Each row is a point. The window is the flat piece filled in between its corners: a triangle in 3 columns, a solid with four corners in 4, and so on. A path goes straight from each point to the next, and from the last back to the first. After which points does the path pass through the window?
In the rows, 128 means zero.

Window (4 x 4):
[[166 203 194  66]
 [167  78 142 137]
 [126  81 138  94]
 [107 101  47 123]]
Path:
(1): [125 156 171 116]
(2): [132 189 159  90]
(3): [201 140 154  33]
(4): [137  93  60  89]
(5): [ 85 118  86 169]
(6): [139 172 180 101]
(7): [166 170 144  68]
(8): [141  75 122  82]
(9): [116 112 163 141]
(10): [122 179 174 154]
(11): [208 139 139  52]
(12): [199 166 161  46]
(13): [103 204 196 116]
(14): [131 106 165 170]
(15): [183  74 127 107]
(16): [168 151 141  54]
Through the window after points: 4, 6, 8, 12, 14, 16

Window, 6 rows:
[[127 110 249  68 132 137]
 [125 140 149 136  91 148]
 [174 137  68 165 146  41]
 [ 69 149 131 133 146 148]
 [149 135 131  65 151 111]
 [125  79 104 162  99 112]]
Path:
(1): [113 133 126 110 105  95]
(2): [157 117  88 148 146 142]
(3): [159 111 144 133 181 109]
(4): [112 133 177  67 100  86]
(5): [ 90 138 163  69 115 130]
(6): [176 102 175 132 133 170]
(7): [176 112 147  99 147 137]
(8): [124 143 129  70 142  95]
(9): [108 146 163  77 118 112]
(10): [138 135 160 101 179 140]
(11): [142 112 152 104 152 125]
(12): [140 166 180  52 106  74]
(13): [111 117 153  89 103 104]
(14): [131 123 155 127 189 136]
(15): [128 142 118 131 133 150]
(16): [ 75 140  96 129 115  80]
Through the window after points: 7, 11

Window (9 x 9):
[[167 214  85 102 105 130   7  86 148]
 [158 118  92 126  90 117 178  59  57]
 [155 173 179 163 170  67  96 113 221]
 [215 176 108 100 176 137 147 117  61]
 [ 77 164  41 192 137 131 170 125 102]
 [139 206 147 160 109 195  49 102  92]
 [111  97 183 147  81 136  46 153 128]
 [109 127 154 114 130 130 153 128 154]
 [157 139 166 171 109 159 150 174 150]]
Path:
(1): [132 134 116 161 123 139 111 120 151]
(2): [134 141  96 172 174 148  97 113 154]
(3): [138 203 170 148  98 100 116 113 130]
(4): [117 196 151  89 101  84  66 128  52]
(5): [163 147 118 194 134 215 102 107 149]
(6): [155 122 139 141 119 151 111 109 123]
(7): [112 164 138 144  79 107 118 128  95]
(8): [112 169 133 147 103 122 112 127 123]
Through the window after points: 2, 4, 6
